Each row of a before or after table is a point. One or more steps were done to the points. Then noise was added and the rows were shuffled. The steps act on columns, c1 being the first. Name the steps. A step turns or swaps two columns, mirrors them in a line or flattens them onto one, adds a multiple of one to another, or multiplies or shifts one. Angles are multiples of 10 degrees, from the lower column toward the higher: turns from -170 to 170, lines from 10 to 170 but not 90. Use the fewest steps. Two steps may share a column if one is a turn and the other turns, adds or multiplies; they go together, in the order done. Otherwise the lowest column goes first.
(in the rows, 128 means zero)

Before (13 x 3):
[[155 131 136]
 [120 163 116]
 [122 143 113]
 [135 108 143]
 [109 163 123]
 [154 104 132]
 [134 123 143]
 [196 116 193]
 [176 133 142]
 [125 174 124]
 [195 107 185]
 [191 110 152]
 [158 133 152]]
After:
[[135 119 143]
 [195 207 185]
 [196 218 193]
 [120 150 117]
 [125 170 125]
 [155 172 135]
 [159 179 152]
 [122 133 113]
 [191 204 152]
 [109 135 124]
 [134 132 143]
 [176 205 142]
 [154 143 130]]
Steps: add 1.5 times c1 to c2

Before, 10 rows:
[[124 160  74 146 166 113 124 109 167]
 [125 145 109  97 170 134  78 122 134]
 [132 144 147 153 187 101 108 119 158]
 [188 156  97 126 168  96 115 144 173]
 [122 113  72 138 163  78  63 145 135]
 [148 135  78 159 210 136  64 133 138]
 [141  60 142 136  54 172 171 161 191]
 [157 128 117 142 166 121 103  79  95]
 [112  79  94 124 114 142 173 217 139]
 [135  67  67  98 178 103 172 179 215]]
After, 10 rows:
[[121 114 178 137 142  79  87 187 135]
 [126 159 148 146 143 114 151 176 166]
 [141  59 144 137  97 173 150  79 192]
 [132 143 108 152 152 101 107 130 160]
 [147 136 164 160 162 134  90 190 139]
 [134  67 207  98 148 104 171 118 214]
 [156 129  99 142 143 121 126 176  95]
 [112  79 218 124 122 142 151  79 139]
 [188 155 160 127 144  96 123 145 172]
 [125 145 137  97 143 134  95 170 134]]
Steps: turn c3 and c8 by -130 degrees; turn c7 and c8 by -30 degrees; multiply c5 by 0.4

Before, 8 rows:
[[128  97  55 127  47 130 118  83 133 150 133 125 119 124 154 171 155 137]
 [ 92 101 157 175 131 146  77 170  98  36 103 128  93 132 165 128 155 116]
 [132 131 136 111 142 143 149 155 125 159 128 243 138 135 123 130 148 195]
 [ 94 155 136 127 143 128 126 171 127 178 147 159 140 125 186 130  62 107]
 [146 118 147 116  90 150 113 144 153 105  96 118 138 149 118 161 132 113]
 [116 109  46 126 100 170 102  53 135 103  99 186 110 249 127 166  72 107]
 [161 115 165 137 138 155 135  44 148 155  93 101  86 117 125 145 154 109]
 [103 121 154 109 149 138 122 164 102 175  96 126 120 120 141 128 118 119]]
After (8 x 18):
[[145 111 146 118  93 149 110 157 106 106  97 129 136 150 119 107 133 111]
 [132 130 135 112 144 142 218 125 133 160 127 203 138 136 123 103 148 196]
 [161 117 165 138 140 154 118 158 108 157  94 104  86 116 125 207 154 110]
 [ 92 168 156 173 131 146  90 120 120  35 103 162  93 132 165  85 156 116]
 [102 155 154 109 149 138 123 122 135 175  97 130 121 121 140  92 117 119]
 [128 140  56 126  47 131 121 178  99 149 132 132 120 125 154 166 156 139]
 [116 130  46 127 100 169 146 178 108 102  99 191 111 249 128 197  72 107]
 [ 95 116 135 127 142 127 147 122 153 179 147 154 140 126 186  86  63 107]]
Steps: turn c2 and c9 by 120 degrees; turn c7 and c12 by -40 degrees; turn c8 and c16 by -100 degrees
